Rows are points. The ring and each string are closed loops that go straight from each point to the next, and from the last back to the first. Before rounding, they use only three directions, however many columns there are. How many times does the string pass through the ring? Passing back the other way cancels.
In the rows, 128 means zero.

Ring, 7 rows:
[[150 101  76]
 [128 126  51]
 [133 159  82]
 [143 166 118]
 [151 155 166]
 [161 126 169]
 [167 100 126]]
String:
[[158 143 204]
 [188 128 210]
 [187 122 144]
 [170 121 139]
 [201  95 164]
 [173  92 147]
 [132 110 124]
 [130 103 112]
 [171  75  84]
 [176  85  70]
 [140  95  58]
 [112 125  88]
 [135 127  89]
 [160 119  51]
 [163 126  46]
 [152 133  95]
 [135 138  95]
 [156 139  92]
 [148 148  91]
 [115 146 109]
 [119 173 108]
 [170 183 125]
 [175 170 139]
 [151 149 131]
 [141 147 135]
 [172 145 151]
 [169 152 199]]
Times through: 0

Ring (10 x 4):
[[ 90 137 165  97]
 [ 92 128 173 104]
 [106 111 170 135]
 [132  94 145 160]
 [156  87 114 161]
 [175  90  77 150]
 [170 101  72 151]
 [143 119  94 156]
 [121 131 116 147]
 [102 139 141 122]]
String:
[[115 132 122 194]
 [126 134 104 162]
 [142 124  92 105]
 [130 114 123 156]
 [143 111 101 205]
 [173 101  65 181]
 [195  92  42 127]
 [155 106  93 102]
 [171  96  80 100]
 [185  74  81 135]
 [155  76 126 200]
 [153  86 121 133]
 [146  96 122 112]
 [133  84 155 184]
 [128  84 161 208]
 [150  87 125 129]
 [145 106 110 101]
 [135 105 126 157]
 [156 100 100 121]
 [195  82  55 123]
 [200  88  39 115]
 [181 104  53  90]
 [147 112  98 127]
 [133 113 115 212]
 [135 125  98 200]
 [121 123 123 194]
 [120 122 127 179]]
Times through: 2

Ring (6 x 6):
[[130 128 139 116 166 140]
 [ 96 132  85 155 132  92]
 [ 93 152  75 171 111  88]
 [111 178 120 168 104 135]
 [122 168 171 150 123 178]
 [133 151 177 128 148 180]]
String, 26 rows:
[[ 98 129  68 151 137  76]
 [ 53 121  54 194 103  59]
 [ 77 137  80 179 110  88]
 [108 150 101 153 127 111]
 [123 157  93 141 135 106]
 [124 161 102 142 133 115]
 [119 160 115 147 128 126]
 [134 170 115 138 133 129]
 [122 191 129 164 102 146]
 [ 96 186 153 189  83 165]
 [121 186 167 163 105 179]
 [130 183 176 151 116 186]
 [ 92 175 185 187  88 191]
 [105 165 158 167 109 165]
 [130 161 136 136 137 146]
 [109 164 143 161 115 152]
 [ 93 173 145 184  92 155]
 [109 162 128 160 117 137]
 [130 172 114 144 127 129]
 [101 180  83 178  95 102]
 [ 63 166  62 211  72  78]
 [ 90 151 103 173 110 112]
 [ 58 140  63 201  90  72]
 [ 72 132  55 180 111  64]
 [101 134  71 151 135  80]
 [123 146 104 135 144 113]]
Times through: 2

Ring, 10 rows:
[[160 129 138 131  99  90 125 174 101]
 [134 131 125 114 102  78 135 160 109]
 [ 99 135 109 100 110  83 157 141 123]
 [ 76 142 104 102 121 114 184 130 134]
 [ 77 145 109 116 127 147 198 131 137]
 [ 99 144 125 137 128 177 195 138 131]
 [125 139 139 151 124 186 180 146 123]
 [164 132 155 164 113 175 150 163 108]
 [182 129 160 164 106 153 133 175 100]
 [182 128 153 152 100 119 123 182  96]]
String, 24 rows:
[[181 146 143 158 103 107 153 227  90]
 [142 136 132 133 108 112 149 170 109]
 [129 112 129  98  97  72 100 111 116]
 [119 126 116  97 100  56 126 143 114]
 [111 116 119  88 100  65 112 106 122]
 [ 92 124 108  83 105  64 133 111 127]
 [ 70 156  93 105 124 105 210 163 131]
 [ 94 154 110 126 125 136 205 169 126]
 [105 132 120 113 114 118 158 129 126]
 [ 91 121 116  95 111 105 139  94 133]
 [102 140 120 124 121 142 178 139 128]
 [ 99 149 120 137 128 167 203 154 129]
 [110 119 128 109 110 120 132 100 128]
 [ 98 141 130 142 131 199 196 126 135]
 [121 159 141 181 140 246 233 177 126]
 [145 159 151 194 136 247 224 195 117]
 [149 145 147 168 122 189 182 178 112]
 [142 131 141 140 112 143 148 149 114]
 [152 112 148 127 101 120 105 117 113]
 [208 126 174 181 103 168 123 186  91]
 [196 121 165 161  99 137 110 172  94]
 [229 143 174 199 102 159 143 246  77]
 [178 144 150 167 109 141 159 212  95]
 [195 152 152 179 107 135 167 249  85]]
Times through: 3
